Each row is a point. The points of each table are mixes of a few directions, plus a little noise. Count the directions of each table, and those that both share. Where both have some left over, give the other angles between the two spaces (their principal angles), to ten degrees, smallest first.
In the rows, 128 means zero.

First (6 x 2)
[[132 186]
 [133 185]
 [130 151]
 [127 110]
 [124  78]
 [123  57]]
Second (5 x 2)
[[142 134]
 [130 129]
 [204 165]
 [ 79 104]
 [ 85 108]]
Directions: first 1, second 1, shared 0; angles 60

First (7 x 4)
[[174 156 128  98]
 [117 130 186 104]
 [ 92 159  23 162]
 [101 150 178  99]
 [164  90 117 149]
 [150  83 113 159]
 [ 98 128 152 126]]
Second (5 x 4)
[[131 163 126 132]
 [138 119 105 174]
 [140 122 102 179]
 [125  75 126 131]
 [106 161 180  25]]
Directions: first 3, second 2, shared 1; angles 50

First (9 x 8)
[[100 165 132 135  94 101 120 121]
 [ 81 180 135 145  65  78 110 117]
 [141 100 127 130 138 136 128 132]
 [158 105 123 112 173 164 143 134]
 [162   7 129 156 131 129 114 147]
 [125 138 128 127 126 127 129 127]
 [122 161 127 117 134 133 134 123]
 [134 141 126 115 147 144 137 127]
 [129 154 126 115 142 140 137 125]]
Second (9 x 8)
[[147  84  96 143 160 179 162 125]
 [137 131 113 125 159  83 123 129]
 [137  98 165 129 150 159 157 129]
 [134 124 156 126 136 121 133 107]
 [105 156  90 147 114  90 127 122]
 [143 143 106 114  91 142  84  94]
 [140 142  95 119 113 119  94 107]
 [105 147 144 118  88 145 114 168]
 [105 127 187 129 142 114 158 170]]
Directions: first 2, second 5, shared 1; angles 90

First (9 x 11)
[[102 106 149 156 195 126  99 111  51 113 205]
 [126 152 119 145  89 110 159 191 159 111  49]
 [ 96 184 109 139 142 130 168 117 123 108 121]
 [166  79 120 111  78  97  66 114 163 157 104]
 [ 97 182  85 168  89 212 157  85 147 149 154]
 [143  84 150 102 151 112 132 180 131 103 121]
 [135  90 133 142 134 137  65  76  97 158 189]
 [139 149 190 122 167 106 172 191  88 121  95]
 [146 126  97  65 108 123 134  87 193 133 114]]
Second (10 x 11)
[[110 158 114 203 114 173 135 118 124 161 124]
 [167  93 132  25 194  58  98 134 156 108 112]
 [155  41 198  97 236 117 181  91 131 158 156]
 [137 125  99  76 120  70  96 144 157  94  94]
 [146 154 137 112 165 157 104 131 109 152 150]
 [121 138 128 192 152 168 141 108 129 173 126]
 [112 165  88 119  49 111  98 157 129  85 110]
 [111 101 152 127  77 124 167 131 110  94 149]
 [ 98 139 141 211  88 188 168 116 101 148 151]
 [122 166  91 119  84 115  92 150 134 105 108]]
Directions: first 6, second 4, shared 2; angles 70, 90

First (9 x 14)
[[ 96 152 118 132 170 126 126 119 124 112 135 127  91 137]
 [129  96 115 134 116 130 136 141 140 114 140  93 146 115]
 [ 57 175 101 140 217 125 124 110 121  90 145 121  47 145]
 [184 138 170 108  75 128 120 122 115 180  96 186 167 132]
 [145 183 163 110 131 124 116 104 104 167  99 203 112 150]
 [185  44 129 129  39 135 141 163 153 138 133  82 217  96]
 [ 76 205 128 125 209 121 116  96 107 120 124 170  47 158]
 [ 97 106  98 144 152 129 135 137 141  92 152  79 114 119]
 [185  52 132 128  42 135 141 160 148 140 130  90 213  99]]
Second (8 x 14)
[[118 199  99 121 171 115 110  45 173 113 149 138  80 164]
 [165 181  84  76 158 112 152  47 228  97 153 168  89 139]
 [113 120 148 154 117  92 129 125 116 141 158 114 141 150]
 [117  58 128 156  96 145 128 186 101 122 128  65 171 101]
 [105 135 154 141 136 156 105 164  61 150  86 143 121 124]
 [149  95 166 150  64 151  98 165  71 175  91 116 188 119]
 [121  74 168 131 111 116 162 208  80 142 123 144 152 104]
 [134 160  78  96 171 139 140  85 194  85 138 134  84 123]]
Directions: first 2, second 5, shared 2

First (8 x 20)
[[ 84  91  95 117 118 142 153 115 120 158 143 110 132 178 112 120 115 105
  115 130]
 [147 137 147 151 180  64 127 179 245 128   7 103 105  32 126 205 130 163
   96 110]
 [112 129 128 124 149 134 130 140 140 114 123 121 125 133 122 127 116 122
  120 119]
 [132 159 151 139 121 139 114 140 134 108 131 145 123 116 125 123 121 139
  152 122]
 [194  98 104 116  80 117 145  99  63 174 142 118 167 142 152 122 159 123
  148 161]
 [103 144 135 126 126 165 128 141 120 107 152 134 132 160 112 103 101 118
  155 118]
 [116 120 120 101 177 141 126 127 100  90 158 116 133 152 134 104 121 101
   98 127]
 [135 150 142 150  70 120  98  85 101 146 166 175 107 111 139 121 161 154
  142 138]]
Second (11 x 20)
[[142 140 121 194 139 102  96 156 152 131 144  88 134 152 114 133  98 132
  135 161]
 [149 124 143 171 182 130 113 130 138 142 148 110 139 165 129 135 125 157
  185 147]
 [141 134 152 201 170 128 119 143 162 150 152 105 163 156 129 114 106 175
  174 141]
 [ 88 112 134  82  67 110 133 169  95 123 147 122 106  80 116 117 125  73
   77 119]
 [136 115 141 100 126 137 144  89  73  98  93 178 107 162 130 198 133 148
  110 115]
 [164 136 104 169 175 112  83 128 136 126 130  94 109 178 120 152 127 118
  168 173]
 [146 125 100  56 115 148 170  77 125 109 105 163 121  87 131 156 149 162
  105  90]
 [ 86 114 143  80  96 135 153 166 140 155 170 115 141  49 133  56 142 100
  124 100]
 [118 131 138 149 126 124 117 140 126 131 126 127 131 144 129 119 122 115
  127 136]
 [ 92 140 121  98  98 142 128 134 145 144 111 136 132  98 145  52 154  65
  114 118]
 [145 137 111 107 113 139 150  78 117  99  80 172 124 138 130 176 127 161
   91 108]]
Directions: first 5, second 6, shared 0; angles 60, 60, 70, 80, 90
